Each row of a before or after table is a point. One or more steps were done to the points. Then noise was added and the rows were shuffled. The steps act on columns, c1 being the first. Write out the steps. A step turns or swaps two columns, mirrors them in a line or flattens them onto one, adds a multiple of one to another, or multiplies or shifts one. Angles are multiples of 10 degrees, from the lower column toward the higher: turns from -170 to 170, lines from 10 to 170 but not 90. Use the fewest steps. Two steps may share a column if one is a turn and the other turns, adds or multiplies; they go together, in the order done. Otherwise the lowest column goes first.

Before, 14 rows:
3 68
-15 -42
-30 -55
-58 13
19 66
-16 -9
-54 69
-38 36
43 -25
-18 10
-40 -24
-8 -25
69 43
-58 -27
After, 14 rows:
-50 -38
-86 4
-36 58
-17 -62
-7 -15
-56 -9
8 82
-51 48
-9 -45
27 -58
22 -39
-18 -6
40 12
15 -23
Steps: turn c1 and c2 by 50 degrees

Before:
34 14 22 28 77 -3
-25 -3 -2 -31 10 5
9 1 35 -15 76 58
33 -1 13 -13 69 47
14 -81 -38 -29 45 17
-27 -67 -45 61 -28 14
-22 8 24 64 25 -12
33 -120 18 -15 70 -8
40 21 34 16 -119 -14
-21 18 -7 20 57 -14
-1 14 -45 -23 79 -14
-35 -61 -6 35 30 66
-12 17 41 -26 56 -17
-21 -13 2 56 78 -6
After:
-48 -23 -25 16 -66 55
-75 26 -16 -41 -19 2
-63 32 5 -50 -40 7
-35 11 11 16 -47 -32
-59 11 -75 12 -52 -27
-80 6 -8 18 -23 29
-6 -10 -5 33 -34 57
-45 -58 -70 -65 -17 -24
-1 -25 -34 -75 -47 53
63 10 5 26 104 12
35 -61 -73 -28 1 64
11 4 -32 -13 -27 -26
-29 6 -39 27 -53 16
-75 -106 -13 -58 -21 -20
Steps: turn c1 and c5 by 130 degrees; turn c4 and c6 by 70 degrees; turn c2 and c4 by 30 degrees; shift c3 by -30

Before, 13 rows:
-24 50 -41 13 -32 -28 -8 -2 -49 -29 133
-13 3 47 -1 -8 -78 -6 4 124 58 -4
29 -77 85 101 -26 -26 64 -30 44 -38 31
-84 61 -23 -4 -24 8 -59 -27 -21 -28 -3
26 -4 -19 -2 -39 -35 -72 -19 -44 -40 14
26 23 6 16 -32 -38 -4 39 56 89 4
25 42 -24 -11 23 -44 -25 -38 11 39 11
-26 0 -20 60 26 -32 -59 1 -39 -34 39
6 -64 -18 25 -31 -62 19 -24 -33 13 8
27 43 -24 117 -50 -33 -65 -29 -1 -30 -3
20 -5 -27 14 50 13 -36 4 -19 -39 19
-5 55 60 12 -27 -45 -34 -16 -24 33 7
9 50 2 8 -31 -77 6 13 -16 -12 -4
After, 13 rows:
-49 -14 -25 0 27 -127 -63 -31 5 -41 6
-8 74 49 3 -10 -30 0 4 -1 74 120
-28 67 1 51 12 -48 5 14 2 -17 -21
-26 -14 -20 55 -85 -10 -55 -27 -7 -34 -23
-33 26 7 20 26 -36 -6 41 13 114 54
22 16 -19 -26 -29 -65 -58 6 38 -49 -35
20 39 -23 43 25 -15 -23 -36 11 51 12
-31 18 -39 41 -24 -43 -6 -3 134 -37 -42
-38 32 -13 1 24 -10 -72 -20 16 -61 -45
-36 51 -27 -65 10 -22 16 -26 5 20 -37
-22 -4 79 -104 27 -76 66 -25 34 -43 38
-21 27 58 48 -5 -44 -43 -12 10 46 -22
47 -16 -32 -10 14 -5 -31 4 18 -51 -18
Steps: swap c1 and c5; turn c2 and c4 by 110 degrees; turn c2 and c6 by 70 degrees; swap c9 and c11; multiply c10 by 1.3

Before (9 x 18):
29 22 -1 -39 -30 10 -23 -1 52 -21 27 12 38 -29 -50 38 -57 8
38 18 19 -9 -6 -1 12 24 25 -15 69 -79 38 -17 -6 -53 -3 2
-42 -46 23 -18 -102 13 -6 55 81 -22 -5 5 48 0 -4 18 -12 -28
-39 -33 41 -88 -58 30 -23 71 73 -10 8 19 0 48 -12 50 -65 51
-11 -34 35 -33 -113 33 7 15 14 -11 -13 35 19 56 42 11 -17 50
-10 -55 -4 -44 -47 23 -36 33 76 -54 46 44 12 42 3 5 -22 -3
38 37 27 37 23 -86 35 36 -5 -16 49 -31 12 -62 -11 -90 77 38
0 -48 -7 51 -14 -78 60 -10 -9 37 -17 -55 -36 23 2 -58 46 -47
-50 -48 -50 -8 34 28 72 -47 7 39 -53 -38 -61 -73 59 -15 -19 -86
After, 9 rows:
0 44 -89 35 -9 11 30 40 79 -14 -37 -35 15 -66 3 -54 -92 40
14 -28 11 -42 93 -41 2 10 -1 -7 -5 70 24 59 44 16 22 42
-17 15 12 -38 33 -3 -15 0 -14 -20 -52 29 44 -28 -41 71 46 2
1 -48 -60 49 31 46 69 -10 45 29 39 -44 -37 21 10 -42 -30 -58
5 20 -9 -7 34 -14 8 25 62 -18 -73 -70 35 -17 5 -5 -25 4
-2 -52 30 -43 38 -8 -32 30 39 -53 -84 56 15 42 0 65 1 -6
18 -49 47 -13 -22 26 75 -47 14 35 59 -43 -70 -71 39 -9 47 -75
-4 -30 9 -91 47 -39 -19 74 -9 -20 -37 41 -1 46 -23 94 57 59
-8 -51 1 -14 96 -24 -5 53 25 -21 -9 43 47 0 -13 77 8 -26
Steps: flatten c1 and c15 onto the line at 70 degrees; turn c3 and c6 by -120 degrees; mirror c5 and c12 in the line at 100 degrees; turn c9 and c16 by 60 degrees; add -0.5 times c10 to c11; turn c11 and c17 by -160 degrees

Before:
-19 -4 42 29 -15 9 -56 -44 4 -15 -31 23 -5 -29 -33 -20 12 -25 28 -66 21 -62 -18 -63
-39 -58 -14 48 26 -25 -58 60 28 49 46 -83 -64 -24 -50 40 -70 31 53 -66 43 -6 -4 -4
51 -18 14 -10 -51 0 57 1 65 53 40 -44 -49 -27 -16 7 25 23 45 40 7 -80 14 -30
28 -24 -65 34 -31 -4 2 23 12 -51 -30 -17 8 -31 0 -30 52 -44 27 -44 -48 5 94 -13
-57 5 5 -60 6 43 14 28 -6 28 -3 -43 11 2 10 26 -58 -12 27 -67 -5 -35 4 26
13 -31 -23 -12 61 5 -44 -54 83 -19 -17 -60 15 65 8 -9 51 48 26 8 22 26 13 -1
-58 -13 45 -25 9 0 17 21 56 68 -56 -22 -16 -34 -34 -20 -49 -5 5 11 -14 17 3 56
41 -40 39 -52 -41 -17 -16 -6 2 -38 -58 -71 46 -44 37 22 -2 -11 5 24 41 -73 86 -65
-68 -46 50 32 40 59 -7 60 18 -8 63 1 29 -28 -6 21 -38 8 -34 42 4 33 93 4
After, 9 rows:
-30 -45 49 -68 41 -68 5 65 16 -15 61 -95 33 -30 10 23 20 -8 -33 39 5 34 89 6
-3 -24 -62 -8 -28 22 -28 27 19 66 -29 66 7 -33 -41 -32 -38 2 37 -46 -47 5 98 -17
-44 4 4 11 7 -60 37 30 -35 -78 -2 62 11 1 -12 27 25 8 69 -64 -5 -39 9 27
-26 -41 37 62 -38 14 -7 -10 63 24 -56 -9 44 -45 -11 21 14 39 73 24 43 -75 86 -65
-12 -37 -25 14 63 13 -66 -56 85 14 -13 58 13 61 46 -9 -10 8 83 5 23 22 14 -1
28 -57 -10 -64 28 0 4 56 33 -42 47 121 -65 -29 28 41 99 -55 129 -66 49 -5 -5 -5
56 -19 15 39 -52 12 26 5 97 -22 38 112 -50 -25 22 9 -52 -11 88 43 5 -76 13 -27
-3 -12 42 -18 9 -14 40 22 -1 -87 -58 8 -17 -37 -6 -24 23 -38 28 10 -15 21 3 53
-8 -8 39 -36 -14 -3 -53 -50 66 15 -29 89 -6 -30 -26 -20 26 -31 9 -64 14 -62 -15 -63
Steps: turn c1 and c4 by 140 degrees; turn c1 and c10 by -140 degrees; turn c6 and c17 by -160 degrees; turn c7 and c17 by -40 degrees; add -1 times c24 to c9; multiply c19 by 3; turn c12 and c19 by -70 degrees; swap c15 and c18

Before:
-23 -8 -19 11 6 41 13 -11 -10 -6 -3 -30 14 -139 7 -42 -2 94 26 -55 54 10 -29 -49 48 -65 -24 -4 59 -18 -25 -22 -2 -15 -91 -51 -5 25 30 -26 -16 35 39 -17 -28 95 55 -38 -10 -2 46 -4 -59 53 -28 -24 -23 -13 3 43 41 1 1 4
10 5 29 -55 -37 70 -79 36 -60 -2 -98 -50 5 -47 -3 -91 5 -43 21 26 -70 68 0 -59 18 -4 21 -29 -23 -32 -29 15 -51 -4 -3 -11 26 19 73 65 -43 10 -38 101 -11 -50 -41 92 -18 17 14 -84 28 -10 32 32 38 24 -5 63 105 13 68 -32
24 -34 -72 6 -24 10 15 16 -73 -52 30 41 -19 14 17 4 22 74 17 26 -30 -33 28 -32 28 -18 -8 -22 -35 -64 -28 24 31 -30 2 -35 54 7 -9 -65 -46 3 31 24 29 27 19 -25 -31 -16 62 57 63 -14 39 51 67 -6 -5 19 21 4 2 -30
16 14 28 -42 9 -8 -8 4 61 21 7 -40 96 -1 -49 3 -12 -16 -65 -18 36 -25 22 9 71 -28 5 0 66 22 -14 22 -51 -38 10 44 25 -19 -23 18 -78 63 -5 -29 42 -55 78 -39 -14 28 2 61 -41 -54 15 -41 -1 17 -58 11 9 20 49 51
-64 -5 -53 -41 -25 50 109 46 -45 104 30 -54 -21 26 -51 -3 -15 54 31 41 -14 27 -23 21 3 5 -34 -29 13 9 21 -6 -36 -40 3 -56 65 21 18 10 70 4 -19 -15 -35 0 1 48 -14 -29 26 7 -44 -22 29 70 -10 -22 8 -8 -21 19 -54 24
-82 24 -13 -21 -69 75 -54 -18 21 34 -9 39 55 27 6 12 22 37 -45 72 36 -54 50 54 -26 82 21 -12 -56 37 24 -19 -22 -72 78 -40 38 -16 -3 28 64 -27 54 -6 28 59 -43 35 -57 -11 -2 -14 -21 34 5 -29 18 13 -24 46 -53 -9 -53 64
-30 -3 56 -32 30 10 -16 -39 41 -35 -30 -9 48 -69 -33 7 51 -3 -31 2 32 -13 -6 68 -15 23 75 1 -20 45 23 48 33 0 109 -87 84 14 38 -46 25 31 14 35 -39 20 55 4 -54 -88 -36 -84 26 -58 -15 16 -36 20 -55 -22 44 45 3 34
6 -32 27 -50 33 9 -18 14 1 4 77 28 -29 1 -63 38 -7 -39 -33 -42 -4 -10 -35 -24 8 -35 32 23 35 41 -83 5 -85 40 -89 -48 7 -9 -20 -34 -54 26 -39 -25 -73 -52 4 69 3 84 92 12 -6 -32 -25 -50 -51 -44 24 -14 40 -38 0 -50
After (8 x 64):
43 -9 -18 7 4 40 13 -9 -10 -8 -3 -29 10 -140 6 -43 -1 78 28 -55 54 11 -34 -49 48 -66 -23 -3 60 -43 -23 -19 -3 -17 -93 -50 -6 24 32 -17 -16 11 38 -18 -30 92 56 -36 -10 -3 46 -3 -60 54 -27 -24 -22 -13 1 -44 42 2 0 5
22 -29 25 -49 34 9 -19 16 4 4 78 27 -28 1 -64 41 -7 -47 -33 -44 -5 8 -46 -24 9 -36 34 21 34 27 -83 4 -84 42 -88 -47 7 -9 -20 -23 -53 -18 -40 -24 -75 -50 6 70 3 83 92 13 -4 -32 -25 -51 -51 -42 24 15 39 -39 2 -51
55 12 27 -43 7 -6 -8 7 61 22 7 -42 95 -3 -48 3 -11 -24 -65 -17 36 54 26 9 69 -27 6 0 66 12 -15 21 -51 -36 9 42 26 -17 -22 10 -77 -49 -4 -31 44 -53 80 -38 -13 28 3 60 -39 -54 18 -42 0 17 -59 -1 10 20 49 52
-5 -33 -73 6 -23 9 13 15 -72 -53 27 42 -17 13 17 2 22 81 17 27 -29 77 3 -33 26 -18 -9 -22 -35 -47 -28 26 32 -31 2 -37 55 5 -9 -71 -46 -30 30 24 29 30 18 -23 -29 -17 64 56 66 -15 39 51 67 -7 -3 -5 20 5 2 -30
6 5 27 -55 -37 72 -78 37 -60 -2 -99 -49 5 -49 -4 -93 6 -20 21 28 -69 -83 22 -59 17 -3 21 -31 -24 12 -30 12 -53 -6 -3 -11 26 20 76 62 -41 -17 -41 101 -12 -49 -38 96 -20 14 13 -84 29 -11 29 31 39 23 -6 -81 106 15 67 -32
26 -7 -55 -40 -25 50 109 45 -45 105 28 -52 -22 27 -51 -3 -16 38 29 40 -16 -57 -16 21 0 6 -37 -29 14 -21 24 -7 -35 -39 4 -57 65 23 17 19 68 76 -20 -15 -32 0 1 49 -14 -26 27 8 -43 -21 27 71 -6 -23 6 0 -23 15 -54 24
3 25 -9 -18 -71 71 -53 -16 24 36 -6 37 55 25 5 15 21 10 -46 73 37 134 58 53 -26 84 21 -15 -56 -8 22 -18 -22 -73 78 -41 39 -15 -4 9 66 111 55 -3 27 57 -42 33 -55 -11 -1 -15 -21 31 3 -27 17 13 -25 -21 -54 -9 -54 63
39 -5 54 -36 31 11 -16 -37 42 -32 -31 -8 47 -70 -33 7 50 -23 -30 3 34 11 -20 68 -15 23 73 -1 -19 12 21 46 33 1 109 -88 87 15 37 -40 24 22 14 36 -38 20 55 4 -55 -88 -37 -87 29 -60 -15 18 -35 23 -55 25 43 46 4 35
Steps: turn c1 and c42 by -110 degrees; multiply c42 by 1.3; flatten c18 and c30 onto the line at 150 degrees; turn c22 and c60 by -160 degrees; multiply c22 by 2; turn c23 and c40 by -20 degrees
